Each row is a point. Each copy is the shape, with its points in the same order, stretched, turned, moved and blurred by noise. Is it also mirrored, or only turned?
(in the rows, 128 means zero)

Shape (9 x 3):
[[133 148 134]
 [ 83 136  99]
 [102 135  73]
 [137 150 138]
 [142  58 155]
 [133  66 131]
 [ 95 153  61]
 [134 124 137]
 [110 143 142]]
Copy 1 (9 x 3):
[[129 138 127]
 [ 99 122  80]
 [120 134  60]
 [134 140 134]
 [172  42 137]
 [162  57 117]
 [105 154  47]
 [141 114 128]
 [113 123 129]]
Copy 1 is: only turned
Copy 2 (9 x 3):
[[131 162 124]
 [ 83 141 128]
 [ 81 117 100]
 [142 171 131]
 [177  97 170]
 [158  93 153]
 [ 62 125  83]
 [138 139 133]
 [121 162 148]]
Copy 2 is: only turned
Copy 3:
[[111 137 110]
 [174 137 140]
 [186 147 124]
 [106 143 104]
 [117  59  87]
 [144  76  93]
 [200 162 127]
 [112 119 103]
 [120 124 133]]
Copy 3 is: mirrored

Shape:
[[150  83 103  86]
 [107 149 124 147]
 [ 71 120  84  84]
 [100 166  95  99]
 [110 144 162 116]
 [116 138 133 134]
 [106 155 161 132]
 [185  71 135  58]
 [170 110  90  83]
 [ 94 158 159 119]]
Copy 1 (10 x 4):
[[ 97 136 150 127]
 [159 108 100 145]
 [ 86 137  74 136]
 [134 161  75 136]
 [146 104 111  88]
 [148 102 112 134]
 [165 101 105 102]
 [ 88 143 191  86]
 [111 166 152 130]
 [151 109  88  94]]
Copy 1 is: mirrored
Copy 2:
[[159 108 115  74]
 [109 142 175 132]
 [ 67 125 149  80]
 [ 79 155 127 119]
 [117 110 168 158]
 [123 130 169 130]
 [110 125 179 166]
 [190  77  84  99]
 [151 136  84  89]
 [ 89 110 172 163]]
Copy 2 is: mirrored

Shape:
[[109 118 121 156  78 164]
 [ 98 108 147 172  94 146]
 [177 115 133  96 117  83]
 [142 142 138 127 187 132]
 [101 126 152 172 139 163]
 [178 105  87 119 180  75]
 [109 101  92 107 111  76]
 [118 152 133 191  83 148]
 [103  85  76  90 109  76]
 [118 128 119 118 121  64]
 [124 155 117 126 151 140]]
Copy 1 (11 x 6):
[[130 116 129 182  82 125]
 [147 122 152 161  70 137]
 [128 130  82  87 140  87]
 [105 156 153 118 180 128]
 [129 140 179 171 113 148]
 [114 148  69  89 194 147]
 [102 118  82  89  99 149]
 [144 166 135 187  76 121]
 [ 81 100  71  81  98 155]
 [108 153 102  80 100 132]
 [ 86 155 145 140 145 125]]
Copy 1 is: mirrored
Copy 2:
[[114  80 119 195 117 146]
 [ 85  82 133 173 102 112]
 [171  94 136  95 131  93]
 [104 159 136  91 110 122]
 [ 68 123 139 153  95 123]
 [168 154  99  83  88 100]
 [142  86  68 134 139 103]
 [107 118 148 199 119 107]
 [150  74  44 131 135 121]
 [136 105  96 117 140  72]
 [111 147 119 128 137 129]]
Copy 2 is: mirrored
Copy 3, 11 rows:
[[104 105 163 114  92 148]
 [131 109 181 122 108 150]
 [165 116 103 114  99  70]
 [148 122 114 143 175 128]
 [135 112 167 140 154 164]
 [197 117  67 129 122 114]
 [153 161 112  91  84 122]
 [114 112 168 167 101 147]
 [153 166  98  60  74 125]
 [160 152 120 112 104 100]
 [125 134 118 145 155 134]]
Copy 3 is: mirrored
Copy 4, 11 rows:
[[144  81 126 110  91 151]
 [125  70 151 115  89 136]
 [189 125 124  80 135  58]
 [141 142 170 151 159 111]
 [116  88 178 144 114 149]
 [170 121 112 130 189  48]
 [123 114  86  93 120  63]
 [161  76 141 148  72 132]
 [111 117  69  84 126  65]
 [138 121 114 110 107  50]
 [142 142 140 148 126 124]]
Copy 4 is: only turned

Shape (13 x 8):
[[139  69 154 143  82 161 114 143]
 [119 149 149 138 123 158 143 115]
 [104 177 134 109 127 133 155 155]
 [134 112 102 195 118 113 177 126]
 [147  82 165  91 153 162 168 135]
 [114 163  85 137 153 180 134 141]
 [152 108 128 108 141 129 131 133]
 [ 80 124 141 128 157 108 103 120]
 [187  90 139  80 130 161  88 132]
 [ 94 153 162 166 177 123 115  69]
 [101 140 185 171 104 147 141 166]
 [120  98 101 185  90 133 118 106]
 [164  91 189 133 143 146 174 174]]
Copy 1, 13 rows:
[[186 119 140  93  86 146 127  98]
 [139 120 120 142 105 147 136 163]
 [ 85 127 110 111 111 139 147 184]
 [162 191 138 144 119  82 162 129]
 [124 116 111 126 136 175 149  75]
 [ 85 164 135 166  76 142 124 139]
 [126 141 122 115 137 140 106 106]
 [103 105 185 129 149 114 111 142]
 [140 118 112 101 120 180  63  70]
 [138 122 182 190 167 135 109 155]
 [137 123 146  82  94 155 174 190]
 [185 159 159 142  91  87 115 112]
 [139 141 119  81 139 193 180 114]]
Copy 1 is: mirrored
Copy 2, 13 rows:
[[118  80 173 174 155 108  83 140]
 [128 119 127 144 108 128 110  83]
 [160 129 137  96  78 128 138  94]
 [ 89 129  96 176 126  82 166 123]
 [122  92 199 132 180 133 156  94]
 [174 125  76 147 103 137 152 116]
 [133 131 145 114 171 114 145 126]
 [ 97 174 130 137 123 149 133 117]
 [166 121 170 119 212 108 107 141]
 [ 85 189 105 170 134 149 109  66]
 [131 116 180 171  63 109  96  95]
 [ 83 113  86 184 138 110  99 149]
 [136 108 234 159 153  90 156 100]]
Copy 2 is: only turned
Copy 3:
[[ 60  77 126 126  93 143 176 122]
 [138 106 111 130 139 132 166 101]
 [129 135 128  95 174 113 133 100]
 [114 145  96 193 126 124 125 155]
 [ 89  42 156 140 144  82 167 113]
 [153 110  87  92 154 125 146 162]
 [115  83 154 120 118 106 129 127]
 [120 113 173 145 149 157 148 133]
 [105  35 164  74  74 105 137 115]
 [174 105 143 189 144 187 167 104]
 [ 73 122 101 149 156 171 154  76]
 [116 133 104 155  84 154 161 163]
 [ 55  55 135 167 151 108 129  81]]
Copy 3 is: mirrored
Copy 4 (13 x 8):
[[157  92 153  94 177  71 114 113]
 [146 112 144 113 142 154 136 125]
 [142 115 143 159  96 150 145 150]
 [114 159 110 175 186 142  87 125]
 [159  94  76 113 120  96 140  85]
 [125  79 139 121 107 181  81 137]
 [147 129 113 111 112 113 115 110]
 [ 84 142 152 119 107 145 143  89]
 [192 101 125  54 105  81 100 106]
 [ 97 159 145 105 139 202 160  67]
 [146 105 182 166 163 127 162 113]
 [ 97 140 151 105 195 127  90 129]
 [198 107  99 166 141  92 139  81]]
Copy 4 is: mirrored

Shape:
[[153 121 132 130  96 134 126 114 140 160 116]
 [172 111 136 131 146 125  92 142 145 100 116]
 [126 122 172  94 100 140 160 167  72 112 148]
 [145 138 101  88 106 118 161 133 159 144 136]
 [171 133 112  91  95 124 148  73 160 154  66]
 [ 83 134 171 104 133 126 167 140 155 143 117]
 [175 138 170 128 135 108 112 160 104 137 150]
 [107 153 153 115 105 114 100  57 122 128 145]
 [166 103 170 110 122 152 136  75 127 141 150]
 [169 105 140 118 101 112  22 104 159 148 136]
 [155 110 129 158 149 198 145 160 137 144 106]
 [101  99 148 240  94 136 139 158 124  72 145]
 [135 128  88 170  97 164 159 135 157 123 165]
 [175 127 163  96  98 118 139 124 175  77 161]
 [ 84 119 165  96 119 113 160  99 100 109 114]
 [110  48 173 144 213 115 133 144 148 145 128]]
Copy 1 (16 x 11):
[[150  88 120 113 121 126 135 112 132 158 114]
 [169 126 121 109 128 164  80 123 168 139 110]
 [104 141 165  95  96 178 126 172  87 116 159]
 [169 119 130  70 135 107 168 118 125 153 148]
 [160  69 126  45 101  88 153 100 160 144  90]
 [112 122 107  72 149 140 153 185 134 157 127]
 [139 132 172 127 146 183 117 125 121 153 118]
 [ 97 147 130 109  96 104 125 108 153 185  90]
 [ 93 102 132  97  98 169 149  92 176 153 141]
 [147 103 133 140 132 114  42  72 165 208 109]
 [157  87  59 119 135 212 129 140 129 108 127]
 [165 150  94 219  68 166 109 209 167 117 139]
 [182 133  68 153  95 146 168 126 138 147 156]
 [151 137 164  75  91 156 130 130 195 189 157]
 [ 87 145 140  79 101 119 132 173 141 117 116]
 [105 110  89 131 201 178 118 158 194  96 141]]
Copy 1 is: only turned
Copy 2, 16 rows:
[[123 150 144 117  97 125 114 114 112 138 142]
 [158 121 131  85  88  97 126 134 154 121  93]
 [112 107 135 126  85 181 156 158  93  88 133]
 [124  89 117 112 108 117 111 133 131 142 185]
 [ 94 138 112  74  57 111 117  82 123 179 162]
 [ 90  94 153 116 142 158 159 139 145 138 153]
 [181 117 155 126  91 148 148 127 117 111 127]
 [128 159  99 125 147 156 135  71 134  84 149]
 [143 132 152  79 119 133 139  80  75 113 135]
 [180 178 147  95  95 127  65  99 166  85 122]
 [124 140 155  92 123 113 144 180 101 181  90]
 [ 90 154 151 184 153  69 170 153 106  69  63]
 [119 139 125 144 160  65 130 157  90 119 143]
 [125  99 133  82  87  77 151 123 138  72 180]
 [ 77 105 108 121 118 185 153 104 123 109 114]
 [140  69 207  98 173 149 127 113 140 156  55]]
Copy 2 is: mirrored
